Every row gives one point. Two turns around zero, p and q, are shown by what they do to some points. Write where each new point lands after one turn and then the other. Backwards means that the second turn is done in reverse. Each puzzle has new turns, and all numbers are rounded.

Turn p:
0.16	0.27	0.14 -> 0.25	0.04	0.23
-0.07	-0.18	0.31 -> -0.08	-0.35	0.07
0.05	0.10	0.31 -> 0.11	-0.19	0.24
0.28	0.29	0.38 -> 0.40	-0.15	0.35
-0.64	-0.31	-0.59 -> -0.77	0.34	-0.38
0.22	-0.17	-0.54 -> 0.09	0.31	-0.51
Turn q:
0.17	-0.35	-0.27 -> -0.09	-0.46	0.03
0.24	0.45	-0.01 -> 0.49	0.15	0.00
-0.56	0.58	0.18 -> 0.03	0.72	-0.41
0.13	-0.20	0.30 -> -0.13	0.02	0.36
0.03	-0.48	-0.19 -> -0.29	-0.43	0.04
Where do these land?
p, then q: -0.48	0.17	0.26 -> -0.38	0.41	0.09
q, then p: 0.01	-0.01	0.29 -> 0.02	-0.06	0.28
p, then q: -0.18	-0.24	0.04 -> -0.25	-0.05	-0.17
q, then p: 0.64	0.09	-0.59 -> 0.38	-0.39	-0.69

Turn p:
0.36	0.28	-0.28	-0.25 -> 0.37	-0.02	-0.37	0.27
-0.02	-0.81	-0.22	0.11 -> -0.76	-0.34	-0.11	0.12
-0.19	-0.07	-0.31	-0.05 -> -0.17	0.09	-0.30	-0.12
0.37	0.76	-0.08	0.15 -> 0.63	0.46	-0.02	0.36
-0.22	-0.65	0.39	0.13 -> -0.54	-0.36	0.43	-0.20
-0.19	0.39	0.22	0.08 -> 0.27	0.28	0.22	-0.21
-0.11	0.11	0.28	-0.17 -> 0.20	-0.10	0.16	-0.23
Turn q:
-0.76	0.39	-0.02	0.38 -> 0.03	0.01	0.11	0.93
0.32	-0.33	0.35	-0.09 -> -0.11	-0.37	-0.09	-0.43
-0.01	0.47	0.21	0.06 -> 0.00	-0.07	0.48	0.17
-0.01	-0.15	-0.31	-0.34 -> -0.17	0.37	-0.21	-0.16
0.45	-0.37	-0.23	-0.01 -> 0.24	0.07	-0.28	-0.50
Where do these land?
q, then p: 0.02	-0.07	0.16	0.30 -> -0.21	-0.17	0.02	0.21
p, then q: -0.08	-0.34	-0.02	0.49 -> -0.18	-0.18	0.05	0.54
p, then q: 0.71	-0.49	-0.09	-0.68 -> 0.46	-0.13	-0.97	-0.20
q, then p backwards: 0.07	0.32	0.13	0.07 -> 0.10	0.00	0.32	0.12
p, then q backwards: -0.19	0.26	-0.40	-0.16 -> 0.05	-0.37	-0.39	-0.04
q, then p: -0.53	0.31	0.21	-0.02 -> -0.32	0.35	0.43	-0.10

Turn p:
-0.72	-0.20	-0.25	0.08	0.19	-0.18 -> -0.71	-0.14	-0.11	-0.12	0.28	0.27
0.29	0.07	0.24	-0.22	-0.68	0.20 -> 0.38	-0.30	0.01	-0.15	-0.54	-0.39
0.29	-0.18	0.00	0.10	0.19	-0.28 -> 0.18	0.06	-0.10	0.21	0.37	-0.12
0.17	0.28	-0.35	0.35	-0.15	0.29 -> 0.18	-0.03	-0.10	0.32	-0.37	0.42
-0.15	0.27	-0.37	-0.18	0.20	0.19 -> 0.00	0.11	0.05	-0.25	-0.04	0.51
-0.54	0.34	-0.31	0.01	0.20	-0.34 -> -0.45	0.23	-0.42	-0.26	0.11	0.38
0.32	-0.32	1.20	-0.05	0.23	0.01 -> 0.07	0.41	0.59	0.17	0.15	-1.06
0.34	-0.26	-0.17	-0.09	-0.18	0.11 -> 0.36	-0.35	0.08	0.08	0.05	-0.01
Turn q:
-0.10	0.29	-0.39	0.51	0.52	-0.35 -> 0.10	0.06	0.06	-0.22	0.66	-0.63
0.11	0.06	0.55	-0.06	-0.04	0.44 -> -0.03	0.36	-0.05	-0.02	-0.07	0.61
-0.32	0.16	-0.27	0.05	0.54	-0.41 -> -0.26	-0.07	0.25	0.06	0.52	-0.51
0.12	0.18	-0.03	-0.30	-0.37	0.46 -> -0.22	-0.02	-0.43	-0.14	-0.36	0.31
0.08	-0.20	0.23	0.17	0.35	0.02 -> 0.19	0.05	0.24	0.05	0.32	0.22
-0.30	0.16	0.48	-0.09	-0.05	-0.12 -> -0.22	0.45	0.23	0.22	-0.12	0.05
-0.55	-0.35	-0.26	0.06	-0.52	-0.05 -> 0.13	-0.13	-0.30	0.64	-0.34	-0.34
0.84	-0.07	0.19	-0.25	-0.66	0.25 -> 0.27	-0.15	-0.10	-0.53	-0.79	0.55
0.13	-0.22	-0.49	-0.09	0.22	-0.25 -> 0.03	-0.55	0.12	-0.08	0.16	-0.27
Where do these land?
q, then p: 0.15	0.11	0.19	-0.24	-0.29	0.12 -> -0.01	-0.23	0.02	-0.17	-0.38	0.03
q, then p backwards: 0.35	-0.26	-0.31	-0.05	-0.07	0.00 -> 0.10	-0.17	-0.23	-0.24	-0.37	0.08
q, then p: 0.04	-0.46	0.06	-0.19	-0.04	0.20 -> 0.01	-0.26	0.30	0.36	-0.11	0.00
p, then q: -0.65	1.06	-0.08	0.01	0.31	0.18 -> -0.79	0.39	-0.87	-0.01	-0.38	-0.02
p, then q backwards: 0.32	-0.12	-0.27	0.65	-0.34	-0.18 -> -0.47	-0.53	-0.27	0.02	-0.27	0.33
p, then q: -0.05	-0.35	0.39	0.30	0.37	0.08 -> 0.09	0.52	0.29	0.13	0.32	-0.16
p, then q: -0.53	-0.48	-0.21	-0.23	-0.05	-0.41 -> -0.29	-0.44	0.17	0.58	0.37	-0.02
p, then q: 0.37	0.49	0.23	-0.24	0.11	0.00 -> -0.20	0.09	0.02	-0.61	-0.28	-0.03

Turn p:
0.20	-0.16	0.14	-0.27	0.48	0.46 -> 0.49	-0.32	-0.05	-0.36	-0.31	0.17
-0.13	0.02	-0.15	-0.02	0.02	-0.48 -> -0.18	0.15	-0.33	0.20	0.24	0.07
-0.03	-0.25	-0.75	-0.13	-0.02	0.19 -> -0.45	-0.28	-0.38	-0.37	-0.21	-0.28
-0.36	-0.22	0.07	-0.20	0.03	0.37 -> -0.04	0.16	0.08	-0.44	-0.30	0.20
-0.26	0.03	-0.54	0.09	-0.19	-0.33 -> -0.60	0.08	-0.32	0.14	0.08	-0.12
0.23	0.65	-0.16	0.08	-0.52	-0.28 -> -0.15	0.19	0.06	0.68	-0.01	-0.57
-0.17	-0.34	0.08	0.26	0.52	0.33 -> 0.01	-0.40	0.13	-0.34	-0.08	0.55
0.05	-0.13	0.50	0.20	-0.51	-0.40 -> 0.05	0.44	0.38	0.13	0.60	-0.10
0.47	0.40	0.81	-0.01	0.18	0.13 -> 0.87	-0.02	0.44	0.37	-0.02	0.07
Turn q:
0.08	-0.21	0.31	0.04	0.03	0.92 -> 0.46	-0.41	0.48	-0.33	0.03	-0.53
-0.02	0.05	-0.04	-0.36	0.50	-0.31 -> 0.05	-0.11	-0.45	-0.10	0.32	0.39
-0.35	0.11	0.08	0.11	-0.53	-0.04 -> -0.38	0.20	0.46	0.00	-0.18	0.05
-0.26	-0.06	-0.21	-0.01	0.46	0.63 -> 0.62	-0.07	0.08	-0.57	-0.07	0.03
0.10	-0.19	-0.04	0.24	-0.16	-0.54 -> -0.20	0.06	-0.13	0.54	-0.21	0.17
0.11	-0.02	0.12	-0.15	0.46	-0.23 -> 0.16	-0.15	-0.31	0.10	0.33	0.23
0.11	-0.17	-0.30	-0.38	0.08	-0.36 -> -0.24	-0.16	-0.52	-0.04	-0.11	0.21
0.24	0.49	0.08	0.52	-0.83	-0.09 -> -0.46	0.64	0.39	0.43	-0.11	-0.55
Where do these land?
p, then q: -0.10	0.03	-0.63	0.06	0.44	0.11 -> -0.08	-0.17	0.11	-0.22	-0.71	0.14
p, then q backwards: 0.75	0.06	0.48	0.36	-0.07	0.05 -> 0.11	-0.16	0.72	0.33	0.25	0.45
q, then p backwards: -0.29	-0.21	0.43	0.02	-0.01	-0.20 -> -0.05	0.06	0.18	0.53	0.19	0.00
q, then p: 0.05	0.14	0.13	0.25	-0.46	-0.39 -> -0.31	0.13	0.35	0.33	-0.04	0.34
q, then p: 0.06	-0.26	-0.85	-0.61	0.48	0.24 -> -0.17	0.04	-0.67	-0.50	-0.23	-0.82
p, then q backwards: -0.31	-0.10	0.03	0.00	-0.24	0.26 -> -0.29	0.15	-0.14	-0.02	-0.31	0.11
q, then p backwards: -0.16	0.35	0.42	-0.07	-0.14	-0.07 -> -0.10	-0.20	0.16	0.39	-0.30	-0.20
